Each row of a before or after table is a point. One or more steps were done to the points. Then noise was added and the rows were shuffled. The steps act on how far a point lies along the listed directions, d1 being the first. Write out the steps. A step turns or swaps two directions, mirrors them in a line or flattens them onto one, adds a multiple of one to another, or multiplies one. Angles are multiples of 10 degrees, from the lower direction toward the higher: turns from -170 to 170, lines from 10 to 170 but not 90. Use the fewest steps. Two steps may share a direction if one is a turn and the other turns, adds or multiplies; they go together, in the order done. Otherwise the lowest direction goes first.

Directions:
(1): [-34 -19]
(2): [ 19 -34]
Before:
[[ -7 -57]
 [  1  25]
 [ -5  10]
 [ 31  15]
 [ -9  19]
 [ 22  23]
 [ 13  30]
 [-31   3]
 [  5  18]
 [-40   8]]
After (10 x 2):
[[-44  -6]
 [ 12  22]
 [ -9  20]
 [-56  -1]
 [  7  29]
 [ 26  38]
 [-23 -66]
 [ 37  32]
 [ 49  26]
 [ -5  10]]
Steps: multiply d1 by 1.6

Directions:
(1): [-15  43  14]
(2): [ -1 -16  45]
(3): [45 14  6]
Before, 10 rows:
[[-17   9 -10]
 [  5   8  17]
 [-21   1   1]
 [-17   3   6]
 [ -4 -36  -8]
 [-23 -17  19]
 [ 45 -19   3]
 [ -2  -5 -38]
 [ -5  -8  12]
 [ 31  16  25]]
After (10 x 3):
[[ 10 -21  33]
 [-34 -41  10]
 [-33   9  16]
 [ 10   8  20]
 [  6  15  11]
 [ -5   0  76]
 [ -4  -8  43]
 [ 12 -51  36]
 [ 11  26 -27]
 [-12  42 -93]]
Steps: turn d1 and d3 by 110 degrees; multiply d2 by 3

Directions:
(1): [54  8 10  2]
(2): [ 11  -9 -45 -29]
Before:
[[-32 -21   1  13]
 [ 28  12 -19 -12]
 [  5  12  43  34]
 [ 29  25  61  45]
 [  9  -6 -14   1]
 [-50   0 -57 -19]
 [-66   0  55  29]
 [ -4  -6   8  14]
 [-25 -14 -11  -4]
 [-34  10  -6  -5]]
After (10 x 4):
[[ 13  32  53  45]
 [-37   8  -3   3]
 [ 17  -2  22  14]
 [ 23  -4 -46 -23]
 [-13  -4   0  13]
 [ 35 -11  11  14]
 [ 13  -8  -9   2]
 [ 88   2  -9 -24]
 [ 13  -6 -75 -40]
 [ 21  21  18   5]]
Steps: turn d1 and d2 by 150 degrees

Directions:
(1): [-18  26  31  33  -3  39]
(2): [-36 -39  -2 -15 -33  21]
Before:
[[ -2  61  37  51  27  30]
 [ 10   1  -6 -13   8 -23]
 [-13  23  18  26  16  27]
 [ 26  46  16  51  36  10]
 [-38  -1  18  13 -12  32]
 [-15  31  17  24   2  42]
 [ 40   9  -6   7  21  -9]
 [  4  53  38  54  17  28]
 [-10  43  30  30   3  37]
 [-11  33  30  41  14  41]
 [-15  40  31  51  -1  48]
 [ 35   1 -27   0   9 -35]
 [ -4   0  -8 -20 -13  -5]]
After, 13 rows:
[[-12   7   4 -10 -14   8]
 [ 53  40  -5  17  41 -39]
 [ 50   9 -29   3  40 -45]
 [ 47  49  -9  13  57 -42]
 [ 19  26  -2  12  33 -10]
 [ 41  55   3  36  38 -16]
 [ 35  52   1  15  30 -12]
 [ 24  44  -1  15  27   1]
 [  2 -37 -29 -15 -22 -20]
 [ 39  39   3  21  42 -12]
 [ -6  36  22  29  15  16]
 [-11 -18  -7 -20  -6  -8]
 [ 28 -26 -21 -19   1 -13]]
Steps: turn d1 and d2 by -70 degrees
